Every row gives one point. A path goes straight from each point to the next, and from the last back to the first. The post is the endless flat space through its rows: a point in 2 columns, a line in 3, a plane in 4, and so on, so that a path can go around it. Count how often the path circles the post. Going back the other way cancels.

Post (2 x 3):
[[-22   1  23]
 [ 38  13 -27]]
Path (20 x 3):
[[ 22 -44 -10]
 [ 20   4   6]
 [ 20  24   3]
 [ 14 -29  48]
 [ 18 -37  11]
 [ 43   6  23]
 [-25  26  36]
 [ 25  29 -14]
 [ 28  27   8]
 [-12  58   7]
 [-44   3 -29]
 [-58 -38  34]
 [-30 -23  50]
 [ 60  28   1]
 [  9  34   7]
 [ -4   5  25]
 [ -3 -23  44]
 [-25 -39  -3]
 [-39   2 -19]
 [-17 -29 -13]]
Times around: 1

Post (5 x 6):
[[ 10  -1 -36  -7  30  12]
 [-15  11   9 -16   1   3]
 [ -7  15   2   4 -22  38]
 [ 29  21   2 -38 -10 -30]
 [-12  18  37  10 -18  22]]
Path (29 x 6):
[[ -3  18   2   9 -38   5]
 [ 33  35  -9  10   3 -13]
 [ 11  31  17  -7   4  22]
 [  3  18  12 -37 -13  12]
 [-17   0   9 -24 -14  21]
 [ -4  10   1  -8 -16   2]
 [-21  23   7   4  -1 -19]
 [-35  21  39  15 -10   8]
 [  4  -1 -16  22  19  10]
 [ 23  25  11  11  -6  10]
 [  9  29  43  -4   0 -14]
 [ 12   1   8 -47  -1  -2]
 [-18  -6 -25 -24   2  20]
 [-15   9  13  31 -18  30]
 [ -1 -14 -41   0  24  -6]
 [  5  20 -22  16   3  26]
 [  1  26  14 -15  10  -1]
 [  4   9  -5 -33  -1  19]
 [  4   6  -9 -37 -29  19]
 [ 50  -6 -24 -21  15 -19]
 [ 22  -6 -29   6  36 -14]
 [ -8  42  10  -3   3 -21]
 [ -3  36  29 -12  -4  -5]
 [ 17  23  24   3  33   6]
 [  7  30  -4   9   3   0]
 [ 18  19  -2  21   4  32]
 [-19  10  21 -34  28   3]
 [ -1 -15   6 -13  -8  40]
 [ 15  11  60  -7 -15 -35]]
Times around: 4

Post (8 x 9):
[[-36  16 -36   1   6  -7  -1 -12   1]
 [ -8  22 -10   1 -18  10 -13  -3  -5]
 [ -1  -4   5 -10 -28   4 -11   9  26]
 [ 11 -22  -5   4  -2 -19  13   1  -5]
 [ 29 -17   0  19  23 -13  16  -8 -10]
 [  4 -14  11  16 -15  11   1  -4  -2]
 [ 13 -17  20  15  -1 -10   4   4  -3]
 [ 12 -26 -10   5  11  -7   1  -9 -10]]
Path (25 x 9):
[[  2 -29 -22  -1  44  12   4 -15   5]
 [ -9 -38   1  13   3 -10  -9  15 -11]
 [ 22 -17 -26  -9 -22   5 -10  -4 -25]
 [ 23   6 -11   9  20  -1  -5   2  -8]
 [ 34   8 -18   8   3  -3 -14 -11  -1]
 [-35 -19 -12  -6 -27  12 -17 -20  16]
 [-17 -12   2 -12  -1 -17   5   7 -11]
 [ -5  -9 -15  14  21  16  -3 -12  -8]
 [ 18 -10 -12   9 -19  12   4  -1   8]
 [  4 -18 -12   8 -12 -17  -6 -15 -10]
 [-28 -39  -6  -5   7  -7   5 -13  15]
 [-15 -30 -19  -8 -34  27  -3 -20   0]
 [-22 -33  25   6 -16 -12  -8 -12 -19]
 [ -7  -6 -25 -21  31  -5 -11  -8 -20]
 [-12  19  10  22  -9 -16  10  15  -7]
 [ 11  14   8  25  26 -30   2   4   0]
 [ 13   3 -13  14   2  -4  -3 -15 -12]
 [ 10 -16 -25  20   0  16  -3 -14  -1]
 [-26 -24 -19  37  32   3  12  -8  30]
 [  2  29 -15   6 -15 -18   0  -8   9]
 [ 10   9  -8   0  34 -30   8 -16  16]
 [-30 -27  14  12  18  -4  22  -4  10]
 [ 25   5   9  -1  13   6   1 -18 -15]
 [-10   0  -1   3 -13 -26   3  -7  -1]
 [  8   1  15 -22 -60  10  -6  -1   6]]
Times around: 3
